Each row is a point. Each copy is the shape, with its points in the same order, stretched, turned, moved and blurred by noise. Say if it was mirrored as well.

Shape (6 x 3)
[[ 4.5  6.2  6.0]
 [ 2.1 -3.1  3.5]
 [-7.2 -2.4 -3.9]
 [ 2.8 -1.7  1.9]
 [ 1.4  4.7 -3.5]
 [-0.1 -4.1 -3.7]]
Copy 1 (6 x 3)
[[ 5.8 10.2  3.1]
 [ 3.6  0.5  4.6]
 [-6.4 -2.6 -0.1]
 [ 4.2  1.2  4.1]
 [ 1.3  4.8 -3.8]
 [ 1.4 -4.1 -0.1]]
Copy 1 is: only turned
Copy 2 (6 x 3)
[[ 7.1  2.6  4.9]
 [ 0.7 -3.8  0.3]
 [-9.0  1.6 -5.6]
 [ 1.5 -1.9 -1.2]
 [ 2.5  5.9 -5.3]
 [-2.8 -1.9 -5.6]]
Copy 2 is: only turned
Copy 3 (6 x 3)
[[ 6.4  5.4  6.0]
 [ 2.5 -3.6  2.9]
 [-6.5 -1.0 -4.9]
 [ 3.7 -2.1  1.5]
 [ 3.1  4.7 -4.0]
 [ 0.6 -4.2 -4.4]]
Copy 3 is: only turned

Shape (12 x 6)
[[-2.7 -2.8  4.2 -0.6  2.3 -5.9]
 [ 4.5  7.2  0.8  1.6 -1.5 -5.0]
 [ 4.9 -1.9  1.9 -1.3  3.4  0.3]
 [ 5.6 -3.2  3.7 -1.3 -1.7 -2.5]
 [-0.6  8.5  4.5 -2.4 -6.7  1.1]
 [ 4.6 -1.9 -1.4 -1.1  3.9  2.3]
 [ 4.0  8.6 -3.9 -2.5  5.2  5.5]
 [-5.3  2.0 -4.4 -2.4  5.7  2.4]
 [-0.6 -1.7 -5.4 -2.5 -3.6 -3.7]
 [-6.2  7.5 -4.7  5.5 -7.2  2.7]
 [-1.6 -4.9  1.6 -7.2 -1.5  3.1]
 [ 5.3 -4.9 -4.5 -0.2 -4.3 -6.0]]
Copy 1 (12 x 6)
[[-2.2  0.7  0.1 -0.1  3.8 -7.3]
 [-1.2 -9.2 -0.4 -3.7  4.9 -0.4]
 [ 4.6  0.2  1.5 -2.7  3.4 -0.6]
 [ 3.6 -1.6  3.1 -3.5  0.3 -3.3]
 [-7.6 -7.2  4.7 -4.5  0.3  3.4]
 [ 5.0  1.7 -1.9 -2.9  3.0  1.7]
 [-1.0 -2.7 -2.9 -4.4  5.7  9.0]
 [-4.1  4.4 -5.1 -0.7  3.2  2.3]
 [-2.0 -2.9 -6.3 -3.7 -3.3 -3.1]
 [-8.6 -8.4 -2.5  4.3 -2.6  4.5]
 [-1.7  5.4  1.8 -4.0 -2.4 -0.5]
 [ 5.9 -4.9 -4.5 -3.5 -5.1 -5.6]]
Copy 1 is: mirrored
Copy 2 (12 x 6)
[[ 4.0 -2.9 -0.7  1.3  4.1 -8.4]
 [-2.1  7.2  1.5  1.1 -0.4 -5.5]
 [ 1.2  0.4  3.0 -1.9  5.8  0.3]
 [ 1.6  0.2  5.6 -1.9  1.5 -3.5]
 [ 3.7  5.0 -0.4  2.7 -9.0 -1.6]
 [-2.5  0.1  1.6 -2.8  6.2  2.1]
 [-3.6  8.2 -4.7  0.2  2.5  5.2]
 [-2.7  0.2 -9.1  1.1  2.2 -0.3]
 [-4.0 -1.5 -2.3 -5.1 -2.2 -5.3]
 [-8.1  1.7 -4.7  7.8 -9.7 -1.9]
 [ 5.3 -4.6 -1.2 -3.8 -1.7  0.1]
 [-6.0 -0.6  4.1 -6.2  0.9 -6.0]]
Copy 2 is: mirrored

Shape (12 x 8)
[[  2.3  -1.9   2.1  -7.6  -2.8   3.5  -2.0  -1.7]
 [  2.4  -3.7   1.8   3.6  -2.6  -2.2  -0.7  -2.5]
 [  1.2  -1.1   0.9  -8.2   0.2   4.6   1.2  -1.3]
 [ -5.9  -6.3   1.5   0.1  -1.6   2.9   2.1  -0.5]
 [  2.6  -2.4  -0.2  -1.7  -2.7   4.1   5.3  -0.8]
 [  1.8  -5.4   1.4   3.5   6.4   3.9   1.2   0.4]
 [  2.5  -1.9  -8.8  -0.7  -1.1 -18.7  -2.5  -3.3]
 [  2.0  -5.1  -6.9   0.7  -3.0  -1.4  -3.2  -1.9]
 [ -0.2   1.7   2.1   2.5  14.8  -2.1  -1.9  -2.0]
 [  0.5   1.2  -2.3   4.4  -1.7   2.2   1.0  -1.5]
 [ -7.4   1.3   2.8   1.6  -1.4  -1.5  -2.1  -2.8]
 [  0.6   0.0   2.2  -2.2  -1.4   3.9   0.5   5.6]]
Copy 1 (12 x 8)
[[  3.4   2.4   3.1   2.1  -1.3  -4.7  -5.0   0.5]
 [  3.4  -3.9  -0.4   6.6  -4.3  -2.9   3.1  -4.2]
 [  1.7   3.8   0.3   2.9   3.4  -4.6  -4.0   2.6]
 [ -5.9  -3.6   0.3   6.3  -1.9  -1.5  -1.3   2.0]
 [  2.1   2.2  -0.7   8.1  -0.1  -3.6   0.3   3.0]
 [  0.7  -6.5   1.2   7.3   5.3   1.9   3.1   0.2]
 [  4.5  -7.8 -13.8  -0.7  -5.7 -11.9   1.5 -10.2]
 [  5.0  -4.6  -8.3   5.0  -4.3  -1.3  -2.5  -1.3]
 [ -0.4  -5.4  -0.5   0.1  12.4   1.8   4.5  -8.4]
 [  0.1   1.1  -3.5   7.4  -1.8   2.1   2.4  -2.7]
 [ -6.8  -0.4  -0.3   0.8  -3.8   0.7   1.4  -6.4]
 [  0.6   0.6   1.7   1.3  -0.2  -0.6   2.4   5.4]]
Copy 1 is: mirrored
Copy 2 (12 x 8)
[[  0.6  -2.7   4.5  -5.2   1.5   5.5  -4.1  -3.8]
 [  1.3  -3.8   3.3   3.3  -2.9  -3.1  -3.0  -1.0]
 [ -0.8  -2.9   2.2  -4.6   3.8   6.7  -0.8  -3.2]
 [ -5.8  -7.3   1.3   1.8  -3.0   5.3  -0.3  -0.6]
 [  2.7  -3.5   0.8  -1.0  -0.6   4.3   2.9  -0.9]
 [ -1.1  -5.6   2.1   5.6   4.4   2.3  -0.5   3.9]
 [ -1.5  -0.7  -6.8  -2.6  -1.9 -17.6  -5.6  -3.0]
 [  1.8  -3.4  -5.5   0.8  -1.9  -0.9  -6.3  -1.5]
 [ -8.0   0.4   3.2   7.7  11.5  -4.0  -1.2   2.3]
 [  1.0   1.4  -0.8   4.7  -2.5   1.9   0.7  -1.4]
 [ -8.6  -0.2   3.8   4.1  -3.4   1.0  -2.5  -4.1]
 [ -1.3   0.6   3.5  -2.6  -1.2   4.5  -0.6   3.8]]
Copy 2 is: only turned
Copy 3 (12 x 8)
[[  0.9  -1.6   3.0  -9.2  -2.2   1.8   0.7   0.8]
 [ -2.5  -1.6   4.9   0.4  -4.1  -3.4   2.4  -1.4]
 [  1.0  -1.2   0.3  -8.8   2.7   2.8   3.8   2.4]
 [ -4.9  -7.0  -1.2  -1.7  -1.0   1.1   3.2  -1.3]
 [  2.0  -1.6   0.4  -2.6  -1.7   1.7   5.0   2.0]
 [ -7.1  -2.2   4.6   1.7   3.6   3.0   5.3   4.4]
 [ -1.5   3.7   1.8  -0.5   1.6 -20.9   3.8  -3.7]
 [ -5.5   3.0  -1.1  -2.2  -3.8  -5.0   2.1   1.8]
 [ -7.2   2.2   9.5   3.8  11.8  -0.5   2.4   0.1]
 [ -1.7   3.1   0.2   2.7  -1.0   1.8   1.1  -0.6]
 [ -4.3  -4.1   1.4  -0.8   1.8  -1.1  -1.7  -6.7]
 [  1.5  -3.2   1.9  -2.7   1.1   2.2  -2.5   3.7]]
Copy 3 is: mirrored

Shape (15 x 11)
[[ -1.3   4.0   3.0   6.1  -0.1  -5.0   4.9  -2.4   5.8  -5.3   3.9]
 [ -8.3  -1.8  -0.9  -5.0   2.7  -6.6  -1.3   3.9  -1.8   2.0   1.9]
 [  4.0   1.4  -2.8   5.1   1.4   0.0   7.9   0.6  -0.6   4.7  -2.9]
 [ 10.0   3.3   4.4  -2.1 -10.9   0.8   4.0   2.0   4.2   5.9  -1.1]
 [  1.1  -2.5   4.2  -1.4   1.0   0.6  -3.9   4.4   2.2  -2.7   6.2]
 [ -1.2  -4.8   2.2   1.3  -0.2  -6.3  -0.1  -3.3  -1.9   4.1   2.7]
 [ -9.6  -5.2   0.5   8.5   2.0  -2.2   1.2   4.6  -2.7  -7.1   1.1]
 [ -2.4  -1.2   0.2  -0.8   0.3  -1.2   5.9  -4.3  -6.0   1.9   0.7]
 [  5.4  -3.3   9.6  -3.9  -3.4   5.7   0.5   4.6   8.7   6.3   0.1]
 [  2.7   4.5   3.9  -3.4  -5.9  -4.1  -0.7   0.3  -0.9   5.8   8.1]
 [  6.4  -4.3  -6.2  -3.0   0.7   1.3   0.4   4.9   7.3  -0.1  -2.5]
 [  1.7   0.8   0.9  -1.2   1.1  -2.9   3.2  -0.3  -3.0  -0.9  -5.9]
 [  5.7   2.6   1.9   2.4  -1.7  -9.5   4.9   4.2  -3.1   0.8   1.4]
 [  1.6   3.3  -1.9   3.4   4.4  -1.7   2.8  -1.2   0.6   1.2  -1.4]
 [ -2.9   0.5  -0.4   1.2   0.5  -3.1  -7.9  -1.2   1.7   2.5   3.1]]
Copy 1 (15 x 11)
[[ -5.1   3.3   6.5   2.4  -0.8  -7.9  -0.1   0.9   8.3  -5.5   5.7]
 [ -3.8   0.8  -5.6  -7.8  -2.5  -0.3   2.1   2.4  -5.1  -2.6   2.1]
 [  6.1  -1.6   0.0   3.6  -1.2  -6.3   5.8  -5.0   1.9   5.6   4.1]
 [  5.7   3.0   9.2  -5.8  -4.4  -3.8  -0.6 -10.5   3.7   3.9  -1.8]
 [ -4.8  -0.5   4.8  -5.1   0.9   4.1  -5.7  -2.4   1.3  -2.9   4.8]
 [ -4.6  -4.0  -2.1  -2.8  -1.7  -6.6  -0.6  -6.2  -1.3  -1.7   1.0]
 [ -7.1  -3.4   3.8   5.6  -1.3  -1.1   2.2   4.4  -3.1  -7.7   7.1]
 [ -1.3  -0.2  -2.2   1.3   0.9  -4.6   8.3  -7.9  -1.2  -0.7   2.6]
 [ -2.2  -2.8  12.9  -9.4   0.9  -0.5  -0.9  -6.5   2.6   8.5  -0.7]
 [ -2.6   5.9  -0.3  -9.3  -6.4  -2.7  -3.1 -10.0   0.7  -1.3   4.0]
 [  5.8  -4.7   0.7  -2.7   1.2   4.9  -0.7  -0.3   5.8   4.8  -2.5]
 [  4.6   1.1   0.2  -0.3   4.1  -5.5   3.1  -3.0  -2.3  -1.6   1.1]
 [  6.3   1.2   0.3  -4.9  -4.4  -7.1  -0.8  -4.8   0.2  -6.1   7.8]
 [  2.1   1.1  -1.9   2.5   2.3  -5.5   0.1  -1.8   2.3   1.8   3.2]
 [ -6.7   1.9  -2.8  -2.6  -2.7  -0.9  -8.5  -0.9  -0.7  -0.4  -0.4]]
Copy 1 is: only turned
Copy 2 (15 x 11)
[[ -2.9   1.0   2.9   3.1  -0.4  -3.9  -0.3  -0.5   7.4  -0.4  -1.0]
 [  1.5  -4.5  -1.0  -3.2   1.5  -4.0  -2.3   8.2  -4.5  11.3  -4.9]
 [ -0.9   4.2   2.5   5.6   0.7   4.0   6.9  -1.7  -2.6   0.9  -1.7]
 [  2.2   6.8  10.2  -5.3  -3.6   4.6   1.3  -4.6  -2.2  -0.2   6.6]
 [  2.1  -2.2  -1.9  -3.4   6.5  -4.0  -1.7   6.0  -3.2   1.6   6.1]
 [ -0.8  -0.3   1.6   0.0  -1.5  -7.9  -2.7  -1.6  -8.0   5.2  -3.4]
 [-10.3  -8.2  -0.8   4.0   5.7  -4.6   2.8   9.2  -0.1   2.4  -1.3]
 [  0.2  -1.7   2.0   2.7  -4.2  -2.6   2.4   2.0  -4.8   2.0  -6.3]
 [  5.6  -3.7   6.5  -5.7   4.4   5.7  -0.2  -2.7  -4.8   2.8  10.7]
 [  4.5   5.1   2.2  -3.4  -5.9  -6.0  -4.2   2.8  -3.8   4.0   3.9]
 [  1.4   0.5  -2.1  -7.4   6.9   3.3   4.3  -3.1  -2.9   5.3   0.8]
 [ -0.9   0.3   3.8   0.8   1.4   3.0  -0.2   2.5  -3.6   0.9  -6.6]
 [ -0.6   7.8   7.4   1.6   2.1  -5.0   1.1   1.3  -2.1   5.5  -1.7]
 [  0.9   2.1  -1.2   4.6   1.2   1.4   1.7  -1.4   0.0   1.3  -3.0]
 [ -1.3  -0.3  -4.8  -1.9  -1.1  -3.3  -6.4   1.8  -4.2   4.3   2.1]]
Copy 2 is: mirrored
Copy 3 (15 x 11)
[[ -4.1   0.4   5.7   2.3  -4.9   7.2   6.4  -4.5  -0.6   0.4   0.7]
 [ -6.4  -5.6  -4.3  -0.4  -0.2  -6.2   3.4   4.2  -1.0  -0.3  -0.5]
 [  3.5   4.1   0.0   7.8   3.4   5.3   0.4   1.6   4.5   1.6  -3.8]
 [  1.8   8.6   3.7  -1.7  -4.5   4.3  -6.5   9.7   6.3   5.4  -1.5]
 [ -0.6  -7.3   1.8  -4.5  -2.4   3.2  -3.0   2.2  -1.0  -1.0   4.7]
 [ -1.6  -0.9   1.4   2.7  -0.8  -5.6   1.9   0.3   0.3   6.0   1.7]
 [  0.0 -11.8   5.8   4.2  -3.6  -0.4   5.4  -3.4  -2.9  -6.9  -4.2]
 [  4.0   3.8  -1.9   3.8  -0.4  -4.1   5.9  -0.3  -0.4  -0.5  -1.4]
 [  0.0  -0.8   3.9  -7.2  -0.1   4.1  -7.3   8.1  12.9   3.6   2.9]
 [ -2.8   5.5  -0.9   1.7  -6.8  -1.4  -2.7   5.9  -0.3   3.5   6.2]
 [  0.9  -6.0  -4.8  -2.9   3.2   8.5  -4.7   4.3   3.7   6.2  -5.9]
 [  0.9   3.1   1.8  -1.6   3.4  -1.1   1.6   2.1  -1.7   0.0  -5.9]
 [  0.2   2.7   6.3   4.9  -0.3   2.0   0.5   6.6  -5.4   3.3   0.9]
 [ -0.9   2.7  -1.2   4.0   3.2   4.1   0.3  -2.1   0.7   0.0  -2.2]
 [ -7.2  -3.6  -3.8   0.5  -2.9  -2.8  -4.8  -3.2  -0.2   2.4   1.8]]
Copy 3 is: mirrored
